Rows are points. Each copy is the shape, with its points in the same order, turned, moved and blurred by noise. Some copies are also mirrored. Which?

Shape:
[[ -4 -35]
 [ 35 -16]
 [  9 -44]
 [ 31   7]
 [-39  37]
 [ 38   1]
 [-44  24]]
Copy 1 (7 x 2):
[[ -8  19]
 [ 36  21]
 [  1  34]
 [ 43  -2]
 [ -6 -60]
 [ 47   7]
 [-17 -52]]
Copy 1 is: mirrored
Copy 2:
[[-13  11]
 [-26 -24]
 [-27  11]
 [-13 -44]
 [ 59 -19]
 [-19 -41]
 [ 57  -4]]
Copy 2 is: only turned

Shape (9 x 4):
[[-45  22   3  12]
 [-16  -2  23   9]
 [-18  -1 -38   1]
 [ -8   6  16 -15]
 [ 58  -9   7   6]
 [ -8 -37  27 -24]
 [-46 -25   8  18]
 [ -4   2  37   9]
 [ 47   7   8   9]]
Copy 1 (9 x 4):
[[  8 -17  32   3]
 [  5  -1  -3  23]
 [-16  -2   4 -37]
 [ 21   0 -15   2]
 [ -3  60 -44   4]
 [  3 -21 -50  16]
 [-25 -31   3  15]
 [ 11   8  -8  31]
 [  5  57 -24   5]]
Copy 1 is: only turned
Copy 2, 9 rows:
[[ 18 -43  -4 -22]
 [-10 -26  -7   8]
 [  9  12 -11 -36]
 [-13 -14  16   2]
 [ -7  34  17  53]
 [-53  -4  -6  10]
 [-15 -29 -36 -19]
 [-12 -25  -4  29]
 [  9  23  16  41]]
Copy 2 is: mirrored

Shape (11 x 8):
[[-32  38 -18 -21 -16 -12  16 -18]
 [  8 -33  15  21 -13  -2  37  23]
 [ -9 -10  26  19 -22 -21 -27 -46]
 [ -1 -17  16  46  20  -7  -4   2]
 [  7  -1  -4 -24  26 -13   3 -31]
 [ -9 -14  17   1   0 -22  -5  26]
 [ 32  29  11  11  50  -1  26  -4]
 [-13 -20 -26  -8  31  39  44  30]
 [-18  12   2  21 -44  -4   5   2]
 [  1   0  31 -21  -3   4  -5  -4]
 [ 24  -3 -25 -35 -16  19  19  30]]
Copy 1 (11 x 8):
[[ 21  46 -22   3  -1  -1  31   9]
 [  7  25  30 -40  -2 -21 -44 -12]
 [ 26 -24 -19  10 -10 -29 -23  33]
 [ 11 -23  26 -29 -27   0 -24   3]
 [ -9  -3 -20  10  -2 -10   7 -27]
 [ -9   7  16 -36 -14 -34  -1  10]
 [ 10 -19  26 -17  15  17  17 -44]
 [-33  48  10 -44 -11  33 -19 -35]
 [ 28  33  12 -11  -2 -13 -13  38]
 [ -8  -2 -12 -23  21 -21  -3   8]
 [-40  54  24  -4  26  -7  -5  -8]]
Copy 1 is: mirrored
Copy 2, 11 rows:
[[ 13  19   5  37   5  54  -2 -29]
 [ 13   9 -14  10   7 -49  20  -8]
 [-17  -6  40  -3  21  23  55  -6]
 [  7 -12  30  -2  43 -31  12 -13]
 [  4 -15  -1   2  25  35  -5  19]
 [ 19 -22  13  -1  -5 -14   8 -23]
 [ 47  11   1 -16  60   4 -21  11]
 [ -9  12 -33  20  18 -28 -53 -14]
 [  6  26  28  27  -3   2  27 -33]
 [  4   3   1 -27   0  18   9  -9]
 [ 14  26  -9  11 -33  -4 -33  12]]
Copy 2 is: only turned
Copy 3 (11 x 8):
[[  6  29 -17  -2 -31   7  51 -15]
 [ -8   4  49 -15 -40  11 -20  19]
 [ 53   9  37 -33  12  -5  28 -13]
 [  9  25  50 -10  -1 -11 -25 -15]
 [  0  12 -20 -36   5  -4   5  -9]
 [ 26  13  15   7 -20   4 -20  14]
 [-40  54   5 -23  18   8 -14   2]
 [-55 -11   3  10 -42  10 -26 -22]
 [ 18  18  40  10 -33   0  37   4]
 [ 14   1   6  -6   6  27   8   9]
 [-34 -19  -7  13 -28   0  13  36]]
Copy 3 is: only turned

Shape (15 x 11):
[[ -5  23   3  38  10 -35  31 -12 -15  15 -10]
 [ 26  18 -21  -1  16  15  34  -7  12 -17 -14]
 [  6  22 -17  18  12  -1  16 -19 -30  18  -9]
 [-16 -11  -4  -5  19   8 -17   3  11 -17 -26]
 [ 20  10   9 -23 -50  -9   1  12   9  -5  35]
 [-18   9   7  13  -2   3  26 -16 -22  27  -4]
 [ 20   3 -24   8  12  10 -18  13  13  -4   1]
 [-21 -35   0  27 -16   3  16   1   9  15   8]
 [ 13 -19  11 -23 -12  21 -26  -2  43   5 -17]
 [-43  -6  27   2 -27  34 -15  31  36  15   9]
 [ 28 -14  27 -23 -55  12   2  50  -4  -4  13]
 [ 10  -1  20  -6 -29  25  -9  -2  -4 -18  24]
 [-11   6 -13 -15  10 -12  22  -5 -14   2   9]
 [ 22 -19  49 -16 -18  16  -7  33  21  -2  36]
 [-26  -1  -4  11  10   3  17  -3  -9  45   6]]
Copy 1, 15 rows:
[[ 19   0  25  33  10 -41  -6  24  17  -1  11]
 [-10 -36  14 -12  -9 -12  35   2  22  25  23]
 [-11  -4   8  21   0 -32  19   8  28 -18  13]
 [ -2  17   8 -30   8  -1  31  14  -9   0 -16]
 [ 30 -38 -22  -3  14  26 -14 -35  18 -12 -14]
 [  6   1  -1  33   2 -25   8  11  -4 -28  26]
 [-18  -5  10  -8  11  11  26 -15  19   4 -12]
 [ 18  12  17  21  -8   7   4 -17 -31 -16   7]
 [  7   4 -33 -33   3   9  36 -20 -17  17 -21]
 [ 11  15 -28  14   7  60   8  -4 -36  -3  -9]
 [ 43 -53 -17   9  31  37  29 -39  -7 -18 -33]
 [  0 -34 -17 -13  16  10  -4 -22 -18 -22  -8]
 [ 19   4  12  -5   5  -4   9   2  23 -25  19]
 [ 26 -23 -17  -8  56  32   4 -49 -21  -4  -9]
 [ 11  34   5  24   4  -8  12  -5   9 -20  26]]
Copy 1 is: mirrored
Copy 2:
[[ 27  36 -11  28   4  -9  -4 -48  23  11   5]
 [ 12  35 -39   6 -17  -1   1  14  15  -6  13]
 [ 27  47  -6  -9   6   3 -13 -22  28   4   8]
 [ 15   9   2   2  -1 -10  -4   5 -30 -32   7]
 [-16 -32   8 -11  -2  15  15   7  28  31 -25]
 [ 35  40  16   8   9   2  15 -17  12  20  -3]
 [  0  -1 -16 -19   5 -11 -17   8  -6   4  21]
 [  5  16   4  22  33   0   1  -7 -23  40   0]
 [-20  -6   2 -24  -7 -26  22  14 -39   9  -5]
 [ 30 -35  33   4  29 -33  29  26 -26  24   2]
 [  5 -33  19  -2 -17   1 -16  29   8  46 -45]
 [ -6  -3  41  -1  -6   7   3  17  16  13  -3]
 [ 30  18 -10   1  -5  29   6 -14   9   4   5]
 [ -9 -42  25   3 -28  -6  10   7 -11  46   4]
 [ 44  29   7  -5  22  -6  12 -25  -5  30  16]]
Copy 2 is: mirrored

Shape (16 x 12):
[[-28  -9   2   2  25 -19 -41  22 -25   7  -7  -6]
 [ 18  -4   4   1  17  17 -14 -28  15  -9  17  18]
 [ -5   9 -23   4  34 -22 -14   1 -17 -28  -2  -5]
 [ 24   6  11  -4  -2  28  36  -6  -6   7 -26 -18]
 [ -6  19  22  -2  -4   6  39   9  -1   5 -11  23]
 [-29 -31 -29  17  22  -9 -12  10  -4 -10  -2  -8]
 [  2   8   5 -15 -11   5  13  -9   3  -8  25   9]
 [  1  11  10   4 -16   7  18  -8  12  -6 -51   2]
 [ -4  29   2  -1   5   9   8 -20  12   9  13  -8]
 [ -9  22  10 -10 -15  51  12   7   1 -22 -15  -1]
 [ 23  11  26   9 -24  13  22  24   9 -15 -24  -9]
 [ 24  15 -25  -9   7  21   4  -9  18   9  20   6]
 [  7  14  15  15 -28  20  23  -7 -29  -3 -18  10]
 [ -3  -1  11   2  36  17   1 -18   9 -15  32   0]
 [  6  28  16  34 -21  37  22   5  10  -7 -15  -6]
 [-10 -11 -31  12  55 -18 -28  20 -14  -1 -11  16]]
Copy 1 (16 x 12):
[[ -6 -18  -9 -32  11 -32  20  17  22  20   3   9]
 [ -9  -2  35  21 -27  -7  -1  19   6   9 -14 -32]
 [ 15 -31  26   2  10  -8  12  15  24   0   1  18]
 [  8 -12   4   6 -43  -9 -33 -12 -32 -20  -4   3]
 [  3 -21  -5   4   8  -6 -28   4 -42 -17 -19 -21]
 [ -7  -7   1 -25   0   7   6  35  34  -8  -3  16]
 [ 24 -11   8  10 -11  -4 -11  14  -4 -11  -9 -42]
 [ -1   8  -3  16  -1 -12 -44 -20 -16  -9 -19   9]
 [  7 -28   8  13 -17   0 -30   8   0  11   9 -30]
 [ 11   7  29 -22  -8  -5 -38 -23 -22 -13   2 -25]
 [ 29   4   2  -4 -18  -3 -31 -15 -36   3 -33   2]
 [ 10  -5  18  24 -29  22   2  10  -8   2  16 -29]
 [ 21   6   8   3  -9 -32 -40  14 -39 -15  -3  -5]
 [ -5 -34  36  -5 -27   0  -5  23  10   1 -15 -33]
 [ 16   6  18  -7 -16   4 -60   3 -38  12  -9  -5]
 [-22 -22  14  -8  14  -1  38  27  15   8   7  27]]
Copy 1 is: only turned
Copy 2:
[[ 31   9   9 -29  24 -23   4  14   7   4  10 -17]
 [-23   5  -4  25  -4  22  35   6  10   7   8  -3]
 [ 47   9  -8   6  -1  -6  27  13  13 -17  -9  -4]
 [  1  -1 -13   1 -27  42 -24 -13  50  25  -4  21]
 [ -8  29   1   4  -6  23 -21 -17  16   6   9  46]
 [ 21 -22  11 -23  13 -15  14  -7  16 -24  -6 -11]
 [ -9  -2 -10  11 -18  30   2   0 -17   4   2  11]
 [ -5  -2   1   5   1  29 -21  13  50  -5   0  40]
 [-14  13  -9  -5 -20  22   9  15   2  10 -21   8]
 [ -4   2 -25 -21   3  59   1  -1  21   2  19  35]
 [ -8   1 -20   2 -24  24 -30   1  36   0  33  34]
 [-21  14 -29  14 -14  34   8  -7   5  -3 -16 -13]
 [ -6  -7 -26   8   4  15 -11 -10  24  26  10  49]
 [  0  12   8  -1 -24  23  44  -3  -2   6   2   3]
 [-29  -1 -38 -14 -19  23   3  -8  36   0  17  54]
 [ 36  32   4  -3  26 -19  22  -8  26 -20  -1 -30]]
Copy 2 is: only turned
Copy 3:
[[  7   2  28   4 -47   1   3  -9 -22  17 -19  31]
 [ 12 -35  31 -15  23  18   5   0   0 -11   5   1]
 [ 13 -10  12  -9 -19   9  37 -11  -2 -18 -23  35]
 [  6   7 -17 -44   8   5  -5 -35   6  -7  35  -6]
 [-17  25 -12 -29  14   5 -21   3   3  -9  10  18]
 [ 18  14  48   2 -23  -5  19 -24  -8 -14 -18  11]
 [  9   1   8  -6  23  14   2   3  23   0   8  11]
 [ -2  16 -14 -50   6  12 -18 -19  -5   3 -18 -15]
 [ -4  -9   9 -15   7  42  -9 -13  19 -11   9  10]
 [  3   6   2 -57 -11   2 -11  14  29  -2  14 -15]
 [ -8   8 -33 -23   0 -19 -14 -14  14   0   8 -22]
 [ 26  -9   7  -7  11  36  10   4   6 -22  20  -4]
 [-21  14 -10 -35  14   3  12  -4   5  20  22  -3]
 [  3 -30  34 -11   8   7   0 -13  16 -30   9  26]
 [-35  10 -11 -32  -2   8 -11  -7  22 -13  10 -32]
 [ 17  -3  30  -3 -30   7  29  -6 -44 -25 -21  31]]
Copy 3 is: mirrored

Shape (17 x 12):
[[-16 -33   2 -27  -9   0   9  36 -15 -12  38 -29]
 [  8  -7  27  15 -22  -2 -26  32 -26  15  12   5]
 [ 22  10  23  -7  17   9  15  -7  21  -7  24 -20]
 [-31   9 -16 -35 -15  -1   3  25 -38  24   7  26]
 [ -8  -7  -3   7   8  17 -21 -20  29  25  -9  12]
 [ -6  -8   2 -17  -7  22  35 -14 -11  27  44  12]
 [ 13  -3  15  11 -35  -1  -8 -27  12 -13  14 -27]
 [ 14  25  16  25   5 -26  23   4  14 -31 -15  25]
 [ -2 -16 -27 -10  14 -39  13 -21 -32   6  45 -29]
 [ 14  -9 -21  -8  -3  22 -12 -24  29 -14  36  12]
 [-39  26   3  -4  25  27 -22  25  -8 -39  11  16]
 [ 21 -12 -11 -20  -5  29 -23 -19 -12  -2  26 -40]
 [ 15  19  14 -21  -7  24 -27  32  16  -2  12 -15]
 [ 19  16  18  30  10  10   7  33   0  28  -6 -14]
 [ 13  24 -42  -8 -12 -25 -26  19 -26  -3 -15  19]
 [ 13   6  25  35 -23  12  36  26 -21  20  -9 -11]
 [ 20 -45   0 -30 -30 -25  -5 -26 -30 -24 -11  -5]]
Copy 1 (17 x 12):
[[-52 -12   7   3 -29   3  49   1 -17  25  -8 -14]
 [ 18 -27 -19 -14 -19 -13  27  15 -40   5 -10 -12]
 [-34  -4  14  -5  -5 -22  -6   8   0 -38   9   7]
 [  2  -1 -15  -6  20  -6  46  12   2  28 -50 -28]
 [  5  -1  10  -1  12 -42 -33 -20  -1  15  -4 -22]
 [-16  11  14  18  15 -33  44 -14  12 -14  -4 -30]
 [-24 -13   3 -36  19 -20  -1   7 -15   4  45  -6]
 [ 10   4 -21 -60 -12  10  -9   7  18 -34  -9 -11]
 [-52  -1  10   6  37  36  19 -27 -29 -16 -13 -36]
 [-12 -21  45 -18  10 -23  -5  -6  15   6  12 -26]
 [ -6 -13  22 -52 -18 -19  10 -14   6  18 -60  25]
 [-33 -38  27  12  23  -7   9  -1 -21  13  20   9]
 [-12 -25  11  -2 -12 -27  -5  41 -11  11 -14  23]
 [ 20  15 -18   9 -17 -10  -4   7 -26 -20   2  17]
 [ 24 -18   3 -23  25  45   6  25  -3  20 -31 -15]
 [ 13  19 -37   1 -16  -5  36  -1 -14 -18  21  12]
 [-31 -54 -25 -12  23  21   9  -7   9  19  19 -38]]
Copy 1 is: mirrored
Copy 2:
[[-40 -23  14 -36   8 -31 -10  30  21  14 -19   0]
 [ 10 -19  31 -22  -4 -25 -28  -2 -21  18  25 -21]
 [ -9 -31 -15   3  -3  -2  32  33 -16  -1  -4   4]
 [-11  23  32   5 -14 -45 -18 -22  28   0  -9   2]
 [ -6  22 -17   3 -19  13  -3  -2 -38 -15  -4 -18]
 [-32  -7 -19   2  -7 -54  11  -9  -9 -14  -5  16]
 [ -1 -12 -19 -18   5   7  -5  36 -21  -8  40  13]
 [  5 -33  17  47   5  30   8   9   7 -24  24  -8]
 [ -3 -35 -41 -23 -27 -18 -12   4  41   1 -12  23]
 [ -6   3 -38 -13  32  -6   8   7 -17 -30  -9  -2]
 [ 12   0  52 -13  10  -4  -2  17   1 -49 -32  -9]
 [  4   2 -21 -52   7  -9  17  17 -13   7  -1  23]
 [ 12   5  21 -12  20 -10  10  34 -20  23 -10 -11]
 [ -2 -29  32  15 -19   6  -5   1 -38  25  -6   3]
 [ 33  10  13   1  11  16 -27 -26  34  13   0   3]
 [-24 -35  31  15 -17 -14 -15  -1 -29  22  22  29]
 [-20  -6 -14 -42   7   1   3  -8  39   1  55   0]]
Copy 2 is: only turned

Shape (18 x 12):
[[ 22 -21   4  10  17   6   5  -1  -8 -10   5   2]
 [-40  21 -38 -10   7  -5  -7   7 -11  -7  11 -39]
 [  2   2  11   3   3  15 -24 -14  19   9  -6  17]
 [-24  29 -40  -1  15  -9  -4  12 -17   9  -4 -12]
 [ 23  -8  13   7  -6  -6  -3   6  10  15 -12  -8]
 [  8 -13   1   3   4   4 -25   9 -16  12  19   1]
 [  5   5   7   8  13  -6 -15 -17   9   0   5  21]
 [-26   5  16   7  -8   6 -20 -15   2  -4  -6  19]
 [  7 -17  19  -6  25   3   7   1  -8  23   6 -12]
 [ 16 -22  -6   3  -5   4  -4  -4  -6  11  -1  -4]
 [-31  29 -33  20   6  -8 -10  15 -11  -2   7 -32]
 [  8 -12  10   2  13  -5 -11 -12 -27  -7  -4 -14]
 [ 14 -10   9  -9   4 -15  -5  33  -1   0  -8   3]
 [ 27  -2  25   3   7  20   2   6 -10  -1  11  -4]
 [ 30  -7   3 -19   8  13  -2   5 -22   0  -6  -8]
 [ -2 -14   9   3 -10  11   5  -5   6  -2   3  27]
 [-35  19 -22  20   1   5  -8   8 -21   6 -12   1]
 [ -8 -15   6  13   9  21 -24   7  21  -5 -21  24]]
Copy 1:
[[  2   1  -9 -11 -16  -9 -15   6  -9  10  20  17]
 [ -2   1 -22  27  -2  28  10  60  23 -17  13 -19]
 [-10  13   6   6   4  -5  -2 -14  -8  11 -10 -10]
 [-10   5   0  35  -5  36 -16  35  22 -18  14  -5]
 [ 12   7  12 -10  -3  -1  -2  -6 -19 -21   1   9]
 [  1 -10  -7  -3   1  20 -11   5 -26   5  15 -12]
 [  0  -2   4  -4   7   0 -22  -5   5  11  -9  -8]
 [  7  13  -2  21  24 -17 -10   1  -2   4  -6 -20]
 [ 22  -1   7 -10 -17   8   7 -12  -3   2  29  -6]
 [ 11   3 -10   4 -11  -1  -7   3 -27   0   9   9]
 [ -1  14 -13  18  -4  20 -11  57  15 -26  11 -27]
 [ 12 -19  -1   5 -19 -14 -14  15 -11  -1  19  -6]
 [  6   6  26  -9  10  13   1  14 -16  -4  18  18]
 [ -9  -8  -1 -19  -1  -7  -5 -13 -12  -8  34   4]
 [ -8 -19   3   5 -18  -2   3   3 -14  -8  29  20]
 [  6  15 -15   7  23  -7  -8 -12  -6  13   7  11]
 [ -3  22  -3  34   7  12 -25  29   4 -12  19 -21]
 [-17  39  15   8   7 -12  -4  -1 -17  21   1  -4]]
Copy 1 is: only turned
Copy 2 (18 x 12):
[[-20 -20  -9  20   1  18  10  -8  11   7  -9  -7]
 [ 19  -3  36 -10  19 -20  -7 -17 -32  25 -15   3]
 [  0  19 -13  -2  -1  20 -11  20  21   3   9  -9]
 [ 18  12  21  -3  -8 -28   1 -24 -19  26  -8 -14]
 [  5  -5 -20  11  -2  20  -1  -4   1 -11  23  -1]
 [-13  17  -8  24  17   1   2  -5   0 -10  -5  -8]
 [  7   5 -10   4  -2   6 -13  12  31   5  -8 -16]
 [  5  16   2 -14   2   6   2  21  18  -9 -13   3]
 [  5   7   3  30  11  38   6 -23  17   7   4   3]
 [-14   1 -22  13  -3  13  -4 -15  -2  -4  -1   6]
 [ 25  -2  18  -4   8 -23   4  -1 -36  24  -9  -6]
 [ -1 -10  -3   6   2  28   6 -16   0 -10 -25 -13]
 [ -5  -6  -5   6   8   1  16 -17  11 -12  26 -13]
 [-15 -10   7  31  -5  28   6   8   7  -6  10 -10]
 [-26  -8  10  14  -7  25  -2 -22   4  -6   3 -16]
 [-17   2 -10   3  -9   2   3   8  31  -2   1  15]
 [ 14  18   8 -12 -15 -17  18   0 -21  17 -18   3]
 [-15  17 -22 -18   6  11  16  24  20  19   9  -6]]
Copy 2 is: only turned

Shape, 15 rows:
[[ 24  11  15  16 -48  24 -11   3  -8  17 -15  -2]
 [-19   9  -5 -47  -5  -6  20   5 -16  25  17 -10]
 [  0   3  -2 -24  29  -7  14 -15   8  42  -8  14]
 [  0  15   4  18  -1 -14 -13  -8  15   2  -9 -39]
 [ 15  -3  20  -2   1  -6  -1  -6  11   5 -22  -1]
 [ -4  30 -20   8 -19 -16  -1  12   6  13  -8   4]
 [ 26 -20   8   8 -30   3 -25  -6   0   8  -9  12]
 [ -3  37  10 -15  -1 -16 -15  -7 -12   5   0   3]
 [ 20  20  -4 -20   2   9  -9   0  20   7 -26  -6]
 [ 18 -17  -3  -2  -3  30  14 -26 -12 -11  30   4]
 [-35  26 -24 -40  41  -5  -6 -55  12  53 -18   4]
 [ 14 -21  -8  13 -22  25 -38   2 -23 -14 -14  -2]
 [ 31 -16  10  -8  16  34  11  10 -25  28  35   7]
 [ 18 -24  -2  -5  18  28  26 -22 -44   5   4   4]
 [-12 -15  12  -2   2  42   6   1 -18   2  10  17]]
Copy 1, 15 rows:
[[ 17   9   0 -46  46   8   1  14  11 -24 -16 -16]
 [  9 -46  -2 -11 -23 -23  -1  20   1  -9 -10  10]
 [-29 -19 -20 -12  -9  -2 -13  10 -18   3   8  24]
 [ 15  22  20 -26 -13  23 -20  -4   7  -6   6  -4]
 [ -8  13  -2 -22   8  15   6  19   3  -5  19   2]
 [  1   9  23 -18  11 -23 -24   1   2 -27  -3   8]
 [ 18  13   0 -15  48   9   4  25  -3   4   5  -6]
 [ 11 -15  19 -21   0  -1   5  -7 -18 -28  17  11]
 [-19   0  18 -36   6   5 -12  25 -15 -12  14 -11]
 [ -7 -31   8  13  29  26  14   3  15  13 -18 -20]
 [-32 -35   9 -33 -26   6 -27  -3 -49  21  -5  60]
 [ 24   0  25 -32  50   0   7   5  11  26  11 -24]
 [ -6 -41 -37   1  21   2   4  -2   0   5  -4 -39]
 [-14 -51 -15  -9  26  19   7  -6  31  24   8  -5]
 [-11 -23  -6 -18  21  -7  32  -7  10  20 -17 -15]]
Copy 1 is: only turned
Copy 2, 15 rows:
[[ 28 -29 -19 -23  -6 -19  -2 -18  20  -4  27 -19]
 [  4   9 -19  42 -18  18  11 -11 -16 -21   0   1]
 [-11 -13  17  20  -4  10 -14 -36 -22  -7  -5  21]
 [ 11 -39  17  26  -7 -10  -8  10  11  30  14 -15]
 [ -3 -28   2   2  -8 -13 -27  -8   3   1   1   5]
 [ -7  -8  16  16  -8  -4  -8 -13   0  -3  27 -41]
 [ 20 -24 -10 -20  13 -22 -22  10  -3  -9  26   2]
 [  8   0  13  25 -20 -29  -8  -8 -18   8   3 -22]
 [-13 -39  -6   3 -13  -9 -17 -17 -18   1  -3 -18]
 [ 30   3 -21  -1  34  10 -12  -5   0   7 -21  -5]
 [-26 -17  26  55  17 -11  16 -58 -52   9   0  13]
 [  8 -10 -37 -26  21 -22 -11  21  -3  17  25 -11]
 [ 30  13 -19 -23  -8  34  -7 -13  -9   6 -15  21]
 [ 14  18 -35  -1  24   4 -24 -25   1  22 -13  27]
 [  1  17 -23 -16  19  -3  14  -6   9  -1 -15   7]]
Copy 2 is: mirrored
